Each row is a point. A path goes straight from each point to the next, and from the last back to the first. The post is the endless flat space through its rows: a point in 2 columns, a line in 3, a plane in 4, and so on, so that a path can go around it. Count how often the path circles the post. Going back the other way cancels.
In the rows, zero is written as 128.

Post, 2 rows:
[[124  90 121]
 [ 99 180 143]]
Path (26 x 3):
[[109 193 171]
 [ 80 165 161]
 [117 114 155]
 [166 148 151]
 [110 150 178]
 [ 86 139 148]
 [ 53 141 133]
 [ 80 164  86]
 [172  75  86]
 [181  86 144]
 [139  92 182]
 [ 87 108 159]
 [ 59 133 119]
 [ 91 106  71]
 [133 122 120]
 [146 157 141]
 [117 142 176]
 [ 88 123 148]
 [ 21 221 160]
 [ 66 192 203]
 [127 138 163]
 [ 62 137 152]
 [ 91 132 123]
 [ 92 135  80]
 [133 128 117]
 [146 162 143]]
Times around: 3

Post:
[[161 125  64 122 122 137]
 [119 114 210 169 178 133]
 [183 104  89 172 101 130]
 [ 95 136 132 110 140 101]
 [ 97  90 178 119 168 125]]
Path, 25 rows:
[[166  73  90 162 133 138]
 [130  65 119 167 109 175]
 [126 205 213 205 170 134]
 [157 103  95 132  48  88]
 [120  97 192 149 154 100]
 [151 130 140 222 165  98]
 [125 118 180 198 149 126]
 [120 205 129 171 148 112]
 [ 98 106 108 118 162  97]
 [101  66 166 173 154 128]
 [159  83  73 152 107 174]
 [ 82 115 145  85 135 118]
 [188 135 122 154 117 103]
 [194  76 112 160 154 100]
 [151 102  78 109 159 130]
 [173 148  81 141 155 133]
 [141 136  46 161 146 111]
 [ 94 143 183 157 181 177]
 [127 104 140 165 156 151]
 [135 109  50 171 115  90]
 [ 89  52 242 184 146 120]
 [119 105 107 107  99 133]
 [103 147 166 110 111  73]
 [187 131 189 165 215 135]
 [116  68 136  97 169 109]]
Times around: 3

Post:
[[ 94 133 220 119  60 160 101  98  90]
 [107 122  92 148 157 122 117 152 101]
 [107  99 154 172 147 140 140 121 120]
 [159 140  66 131 166 142 149 122 119]
 [161  99 104  69 103  89 149 121 149]
 [103 131  85 139 168 117 153 121 181]
 [ 78 138 149 114 141 153 155 139  89]
 [106 158 196 146 117 167 117 176  94]]
Path:
[[ 43 159 110  69 162 137 159 124 151]
 [ 86 145  75 144 170 171 122 176 128]
 [148  86  59 190 153 103 138 141 123]
 [145  99 106  93  48  96  98 134 109]
 [ 59 132 204 105 173 218 157 161  80]
 [ 73 204 165  80 120 178 136 203 181]
 [134 121 149 183 115 152 123 158  93]
 [193 116 115 182 162 103 158 119 219]
 [142 105  94 122  59  99  78  71  36]
 [156 124  82 176 147  86 133 135 124]
 [111 136 154 111 110 142 131  60 111]
 [183  95 107 108 154 132 146 122 184]
 [103 136 211 101  66 155  98 151 141]
 [ 96 125 221  42  71 163  71 127  47]
 [ 85 130 101 136 175 137 103 109 133]
 [133  95 130 194 165 166 131 187 171]
 [ 78 168  61 158 150 167 201 118 127]
 [121 198 178 102  74 106 131 142 157]
 [114 101 189 122 146 154 160 106  80]
 [127 149 152 120 137 132 211  94 108]
 [ 92 181 155  38  33 112 181 106 105]
 [108 118 149  93 121  89 153 108 116]]
Times around: 2
